Rows are points. To make a cloud, some directions were put in groups of two or more. Within a group, all points are equally far from the middle, so they leave a hole (a ring in 2 directions, a hollow ball in 3). The other directions are filled evenly. Then the cloud was stretched, turned, moved and blurred a little. How many holes are there, and how many directions does each take, smallest first?

Cloud (13 x 2):
[[ 0.44 -0.83]
 [ 0.95 -2.11]
 [-1.06 -1.27]
 [ 2.22  2.17]
 [ 2.09 -3.01]
 [ 1.77 -3.31]
 [-2.01 -0.55]
 [ 0.24 -0.81]
 [ 0.32  0.48]
 [ 0.54 -2.42]
 [ 0.97 -0.88]
 [ 1.27 -2.47]
 [-1.38 -3.47]]
Holes: 0

Cloud, 22 rows:
[[ 0.06  1.43  2.32]
 [-3.29  1.28  0.15]
 [ 0.37  1.96 -2.95]
 [-0.99 -0.04 -3.34]
 [-1.52 -1.85 -1.32]
 [ 0.02  3.64 -0.68]
 [ 0.23  3.17  0.09]
 [ 1.15  1.97  1.12]
 [-1.24  2.40  1.34]
 [ 2.16  0.39 -0.55]
 [-1.59  1.57  1.69]
 [ 0.27  0.96  2.72]
 [-2.09  3.30  0.49]
 [-1.46 -2.28 -0.54]
 [-0.95  0.14  2.66]
 [ 2.77  0.18  1.80]
 [-1.62 -0.86 -2.61]
 [-2.54  0.09  0.99]
 [-2.86 -0.61 -1.78]
 [ 0.29  0.46 -2.91]
 [ 1.18  1.49  1.92]
 [ 1.35 -0.71 -1.72]]
Holes: 1 (2)

Cloud:
[[-1.78  2.34 -0.14  0.45]
 [-1.54  2.30 -1.17 -1.25]
 [ 1.20 -0.05  1.99  1.01]
 [-0.08  0.69  3.28 -0.80]
 [ 0.10 -1.58 -3.49 -0.84]
 [ 0.26 -0.77 -2.63  1.69]
 [-2.59 -0.56  0.98 -2.69]
 [-0.41 -2.77  1.07  0.30]
 [ 0.70 -1.78 -2.42  0.63]
 [-0.94 -1.19 -3.81 -0.33]
 [-2.90 -1.17 -1.05  1.37]
 [-2.41  1.88 -0.17 -1.67]
 [-0.39 -2.02  1.97  1.41]
 [-0.46 -0.60  1.78 -3.15]
 [ 0.18 -1.05 -3.33 -2.16]
 [ 0.66  1.48 -1.81 -2.25]
 [-0.02 -0.06  3.23  1.05]
 [-1.32 -0.60 -3.75 -1.66]
 [-0.63 -2.74  1.23  0.39]
 [-2.47 -1.13  0.97 -2.60]
 [-2.21  0.24  1.83 -2.62]
 [-2.75 -0.86  0.05  2.03]
 [-1.57 -0.57 -3.66 -1.63]
 [ 0.68 -1.73 -2.55  0.63]
 [-1.91  2.14 -1.03 -1.52]
 [ 1.11  0.43 -0.83 -2.96]
 [-2.28 -1.37  1.07 -2.57]
 [ 1.36  0.28  1.88  0.67]
 [-1.73 -0.86  1.61 -2.96]
 [-1.43 -0.43 -2.54  1.98]]
Holes: 2 (2, 2)

Cloud:
[[ 2.40 -0.37 -3.24  1.60  0.45 -2.24]
 [ 1.82 -2.07 -0.64  2.01 -2.29 -0.62]
 [ 2.74 -0.21 -0.38  2.74 -0.65 -1.50]
 [-1.27 -0.23 -2.31  2.35 -0.40  3.10]
 [-0.97 -2.42 -2.46  1.11  1.73  1.90]
 [-2.18  0.02 -1.72 -0.42 -1.12 -0.98]
 [-1.34 -1.61 -0.50 -1.88  2.13  0.64]
 [-1.25  2.88  1.76 -0.74  1.05  1.38]
 [ 0.00 -0.47  1.58  0.12  1.13  3.29]
 [-1.56  1.00 -3.07  0.45 -0.17 -1.26]
 [-0.74 -3.26 -1.54  0.20  2.08  1.16]
 [ 2.07  2.66 -0.89  0.06  3.74  0.48]
 [-0.81  0.51 -2.17  0.48  4.01  0.10]
 [-1.18  0.90 -1.07 -1.11 -1.41  3.00]
 [ 0.88  1.63  1.89  1.31  3.03 -1.35]
 [-2.16  0.50  0.30  3.10 -1.04  1.87]
 [-1.61  0.40 -0.60 -1.98  0.00 -1.27]
 [-0.07 -0.68  1.89  0.04 -3.42  0.99]
 [ 2.26 -0.88 -0.49  0.41  1.60  3.23]
 [ 2.68 -0.73 -0.71  2.43 -1.11 -1.60]
 [-1.18 -2.05  0.78 -2.26 -0.08 -0.05]
 [-1.46 -1.65 -0.14 -1.85  2.13  0.00]
 [-0.64  2.04 -3.88  1.84  1.56 -0.20]
 [ 2.60 -0.53  2.33  0.09  0.44  2.01]
 [ 2.35  0.44  0.21  2.74  1.35 -1.96]
 [ 0.74  4.30 -1.88  1.93 -0.37  0.31]
 [ 2.60  2.00 -1.71 -0.48  3.75  0.21]
 [ 0.94 -0.34 -3.00  1.96 -1.52  3.02]
 [-1.69 -0.13 -2.33 -0.86 -1.53  1.67]
 [ 3.32  3.21 -1.64 -1.02 -0.23  1.06]
 [ 2.66  0.11 -0.15  1.92 -2.51 -0.94]
 [ 2.11 -1.80 -1.92  0.45  1.86  2.68]
 [-2.27 -0.06  1.18  3.00  0.67  0.23]
 [-2.18  2.12 -2.07  0.75 -1.12  2.12]
 [ 0.48  1.07  0.65 -1.87  1.01 -2.69]
 [ 2.29  0.09 -2.49  1.29 -0.70 -2.56]
 [ 1.22 -1.85 -0.15  1.20 -3.26 -0.21]
 [ 2.25 -1.92 -1.17 -2.22  0.43  1.62]
 [ 2.63  1.22  2.24  0.05  2.21 -1.66]
 [-1.14  1.41 -0.43 -1.06  2.93  1.58]
 [-1.64 -1.61  1.94 -1.23  1.73 -1.08]
 [ 0.04  0.97  0.42 -0.33 -2.42  3.36]
 [-2.06  0.43 -2.70  2.05 -0.17  2.41]
 [-1.21 -0.10 -0.93 -1.58  2.99  0.54]
 [ 2.56 -2.09 -3.15  1.52 -0.86 -0.66]
 [ 2.41 -1.06  1.89 -1.10 -2.30 -0.13]
 [ 3.40  0.79 -2.35 -0.10  3.53  0.28]
 [-0.24 -3.67  0.21  2.00 -0.14  0.03]
 [-1.35  1.55  0.34 -1.01 -0.82  3.01]]
Holes: 3 (2, 2, 2)

Cloud:
[[ 2.77 -0.76 -1.43 -0.99 -0.91 -1.25]
 [ 2.29 -1.35  2.87  1.28  0.53 -1.15]
 [-1.09 -0.62 -4.99 -0.66 -0.14  0.99]
 [-3.11  0.01 -0.11 -1.84  0.18  0.61]
 [-2.91  0.23  1.39  1.31 -0.42  1.39]
 [-2.77 -1.32 -1.95 -1.49  1.13 -1.02]
 [-0.03 -1.65  1.61  2.92  2.08 -2.34]
 [-2.94  1.46 -1.88  0.08 -0.17 -0.04]
 [-1.80  0.46  0.26 -3.45  0.31 -0.24]
 [-2.22 -1.65 -0.14  3.22  0.37 -0.22]
 [-1.14  0.79 -0.51  3.92  1.22 -0.46]
 [-1.54 -3.09  0.62 -1.30  1.94 -1.42]
 [ 3.35  0.80  0.07 -0.30 -1.64  0.62]
 [ 2.69 -1.30 -0.53 -0.47 -1.95  1.28]
 [-0.24 -1.51 -1.42  4.09 -1.24  2.03]
 [-1.05 -3.08  3.32  0.43  0.66 -2.41]
 [-1.02  2.30 -3.16  0.53  1.15  2.50]
 [-2.50  1.52 -0.17  0.39 -1.46 -0.85]
 [-2.68 -2.16 -3.97 -0.45  0.81 -2.82]
 [ 1.05 -0.48 -0.43 -1.92 -1.10 -2.54]
 [ 1.93 -1.10  0.67  0.33  2.84 -2.05]
 [-3.19 -2.37 -0.51  0.45  1.37 -0.89]
 [ 1.00  0.72 -1.53  0.49  3.11 -0.53]
 [ 2.58 -1.76 -0.71  2.99  1.39 -2.07]
 [ 3.49  0.23 -1.62 -0.90  1.56  0.95]
 [-1.39  0.49 -1.19 -2.92  0.50  0.46]
 [-0.64 -1.66 -0.74 -2.60  0.48  0.97]
 [-3.35 -1.40 -0.35 -0.40  0.02 -0.34]
 [-0.26  0.55 -4.26 -1.38  0.44 -0.48]
 [ 0.03  0.60  2.90  2.81 -0.08  1.64]
 [ 1.50 -3.10 -0.91 -0.26  1.86 -0.64]
 [-1.12  2.73  0.61  2.20  0.30 -1.34]
 [ 0.45 -1.70  1.56  3.05  1.59 -3.22]
 [ 1.17 -0.69  3.15  0.82 -1.20 -2.14]
 [ 2.65 -0.02 -0.76  3.28 -0.80 -1.80]
 [ 3.37  1.42  0.97 -0.39 -0.26 -0.39]
 [-0.19  2.61 -0.37 -1.30  1.42 -3.23]
 [ 2.47 -0.26 -3.43 -0.66  0.31 -2.55]
 [-0.02  1.74  2.59  2.64  0.53  2.07]
 [-2.45 -2.39  0.14 -0.29 -0.78 -1.87]
 [ 1.51 -2.26  2.72 -1.64  1.14 -2.77]
 [ 2.93 -1.27 -0.68  1.25  2.32 -0.17]
 [ 2.20  2.27  1.16 -1.82 -0.20 -0.72]
 [-1.08 -2.51  0.84  2.15  2.13 -0.56]
 [-0.50 -1.30  0.10  0.25 -2.20  1.17]
 [ 1.51 -0.07 -2.32 -1.99  0.51 -2.20]
 [ 0.22 -0.44  2.75  2.07 -1.12 -2.19]
 [ 0.17 -3.07 -1.38 -1.60  0.78 -2.79]
 [ 0.95  0.99  2.61  2.89  0.23  0.88]
 [ 0.54 -1.78 -0.89  0.61  2.86  2.19]
 [ 1.39 -1.95  1.70  0.19 -1.64  2.59]]
Holes: 1 (4)

Cloud, 85 rows:
[[-0.95 -1.57 -0.81  2.08 -1.69 -0.69 -1.11 -0.35]
 [-1.87  1.87  1.05 -2.03  3.51  1.82 -1.13 -0.08]
 [ 1.50 -1.69  1.33  1.23  2.26 -2.27  1.24  1.24]
 [ 0.04 -0.52  2.14  1.88  2.27  0.29 -0.14 -2.32]
 [-2.36 -1.19 -1.68 -1.81  1.16  1.64 -4.30  1.53]
 [-1.67 -0.61 -0.47  2.60  0.86 -0.59  0.48 -0.79]
 [-2.32  0.66 -0.04 -1.47 -0.80 -2.63  0.25 -3.68]
 [-0.45  2.27  1.28  1.58  1.45 -0.59  0.75 -3.28]
 [-3.30 -1.61  0.50  1.63  0.55  3.36  0.80  3.19]
 [-2.76  0.18  0.38  0.45  1.25  1.90  0.92 -3.73]
 [-0.61  1.59  0.43 -1.00  1.75 -2.87  0.45 -1.26]
 [-0.62  1.17  1.94 -0.86  2.65 -0.31  0.64  0.37]
 [ 0.22 -2.18 -0.34  2.35 -1.97 -1.01  3.02 -2.19]
 [-3.63  0.27  0.07  2.80 -0.36 -1.25 -0.09 -1.72]
 [-1.55  0.85 -0.88  1.77  1.14  2.54 -0.54 -2.90]
 [-2.47  1.21  0.19 -2.11  0.95 -1.41  3.80 -0.43]
 [ 1.66 -2.14 -2.07  0.09 -1.17 -2.01  1.60 -1.90]
 [-3.75  0.62  1.26  0.29  1.14  3.09 -2.91 -0.45]
 [-0.67  1.74  2.41  0.65  2.92  1.46 -1.77 -2.22]
 [-2.38  0.40  1.89  1.57  1.17 -1.42  1.43 -0.26]
 [-1.95 -0.23  0.91 -2.76  1.33  0.69 -0.32  2.41]
 [ 0.61  0.17  1.75  2.01  1.15 -1.06  2.47 -1.11]
 [-3.02 -0.78 -0.48 -2.49  1.36 -1.45 -1.31  0.24]
 [-1.76 -3.06 -0.58  1.95  1.07  0.98  0.08 -1.31]
 [ 1.33  1.75 -0.18  0.62 -2.49  1.18 -0.85  0.82]
 [-2.44 -2.82 -2.91 -0.06  0.66  1.51 -2.43  0.89]
 [-2.66  0.84  0.83 -1.21  0.22 -0.10  1.92 -3.86]
 [-1.07  0.61 -1.48  0.86  1.73  1.37  1.92  0.25]
 [-3.08  0.09  1.42 -0.35  1.33 -3.22  1.86  0.45]
 [-1.05 -0.86 -0.12  0.24 -2.89  1.01  2.76 -1.04]
 [-2.13  0.27  2.58  2.52  0.35 -1.29 -2.33 -1.83]
 [-2.10 -3.61 -1.23  0.98 -0.69  1.12  0.07  1.61]
 [-3.04 -1.36  0.09  2.90 -0.24 -2.54  2.12 -0.78]
 [-0.85  1.54 -1.15 -3.03  1.57  0.29 -1.14 -2.20]
 [-2.02 -2.13 -0.44  1.95  1.70  2.03 -0.96  0.15]
 [-0.89  1.63 -1.25  1.38  1.19 -3.32  0.88 -0.44]
 [-1.84 -2.13 -0.85 -2.29  1.33 -3.05  0.97  0.51]
 [-2.71 -0.58  0.69 -0.10 -0.56 -0.46  2.48 -4.74]
 [-0.15 -1.74  2.89  2.12  3.84 -1.53 -2.57  0.39]
 [-1.71  0.06  1.67  0.22  2.22  0.83  0.87 -2.77]
 [-3.48 -0.43  1.99 -1.63  1.88  1.39  0.91  0.89]
 [-1.28  0.30 -3.84  0.18 -1.58 -0.24 -0.35 -3.10]
 [-0.99 -1.45  1.69  2.63  1.09  1.19 -0.68  0.12]
 [-1.36  1.01 -1.33  0.78 -1.93  2.06 -0.13 -2.25]
 [-3.14 -0.68  3.38  1.13  0.52 -1.34 -0.45  1.21]
 [-0.16  0.45 -2.40  0.23  2.22  1.62 -0.50  0.21]
 [-0.29 -0.03 -0.19  1.48 -1.80  2.35  1.93 -0.81]
 [-2.15  0.00 -0.40  3.10 -0.46 -1.58  1.41 -0.31]
 [ 1.88  1.12 -1.47  1.69  0.08 -0.58  0.14 -0.55]
 [-2.60 -1.25  3.10 -0.02  2.29 -0.87  0.66  2.01]
 [-2.36  0.39 -1.88 -0.66 -2.62  1.39  1.55 -1.42]
 [ 0.20  2.02 -2.47  2.16 -2.09 -1.05  3.44 -2.15]
 [-1.59 -2.21 -3.45 -1.29  1.10  0.57 -0.08  1.02]
 [-1.28  1.24  1.19  1.20 -1.15  0.99 -2.31 -2.34]
 [ 1.88 -1.68 -0.40  2.17  1.91 -1.79 -2.82 -0.14]
 [ 0.94  2.63 -2.61  0.09  0.03  0.86  1.18  0.58]
 [-3.50 -3.32  1.17  1.56 -0.19  1.32  1.43  1.62]
 [-1.66 -1.76  2.28 -1.49  2.96 -1.49 -1.56  0.48]
 [-4.14  0.58  0.33  1.52 -1.71  0.56 -1.05  0.72]
 [-1.72  1.65 -0.88 -2.67  1.05 -1.22  0.91 -1.27]
 [ 0.18  0.81 -0.87  0.01 -3.18 -0.26  1.21 -1.38]
 [-2.25 -0.82  1.26  0.75  1.25 -1.32  3.38 -1.68]
 [-3.51 -2.74  0.04  0.91  2.77 -1.77  1.66 -0.23]
 [-2.21 -0.15  1.90  0.64  0.92 -2.87  1.29 -3.20]
 [ 0.79  0.65  0.05  1.28 -1.50  0.09 -3.64  0.63]
 [ 1.13  0.34  0.19 -1.57  0.03 -1.23 -1.59 -0.67]
 [-1.00  1.65 -2.10 -1.46 -2.27  0.03  0.75 -0.87]
 [-1.18 -4.55  0.72  2.96  0.91 -0.53 -1.24  2.12]
 [-4.31  1.16  0.10 -1.14  0.70  2.57 -2.97 -1.05]
 [-3.90  1.23  0.41 -2.29  2.79  1.20 -4.31  1.54]
 [ 0.87 -3.29 -1.73 -1.32  2.07  1.27 -0.28  1.10]
 [ 1.17 -3.93 -0.21 -0.71  1.90 -2.91 -2.11  0.67]
 [-1.95  2.82 -0.12 -2.82  0.36  0.42  1.62 -1.17]
 [-1.07 -3.32 -0.93 -2.56  2.17  1.39 -2.34  2.59]
 [-1.31 -0.59  2.93 -0.91  3.30  0.39 -2.03 -0.79]
 [ 0.99 -4.25  0.77  1.73  3.32 -2.31 -1.87  1.54]
 [-1.57  1.14 -3.03 -2.22  1.39 -1.68  1.70 -1.40]
 [-1.85  0.78  1.67  2.09  0.36  1.98 -1.69 -0.82]
 [ 1.71 -2.98 -1.91 -0.01 -0.95 -3.18  1.23 -2.40]
 [-0.11  0.20 -1.89  2.76 -1.43 -1.75  0.45 -1.92]
 [ 1.90 -3.39  0.77  1.10 -0.80  0.14 -1.55  0.67]
 [ 0.18 -2.89  1.09  1.18  3.57  0.83  0.04  1.35]
 [-1.21 -3.43 -0.81  2.45  0.22 -3.03  2.77 -0.57]
 [-0.28 -0.78  0.11 -0.17 -2.81  1.55  2.42  0.10]
 [-0.66 -0.54 -2.44 -1.72 -0.38 -1.75  1.75  0.77]]
Holes: 1 (3)
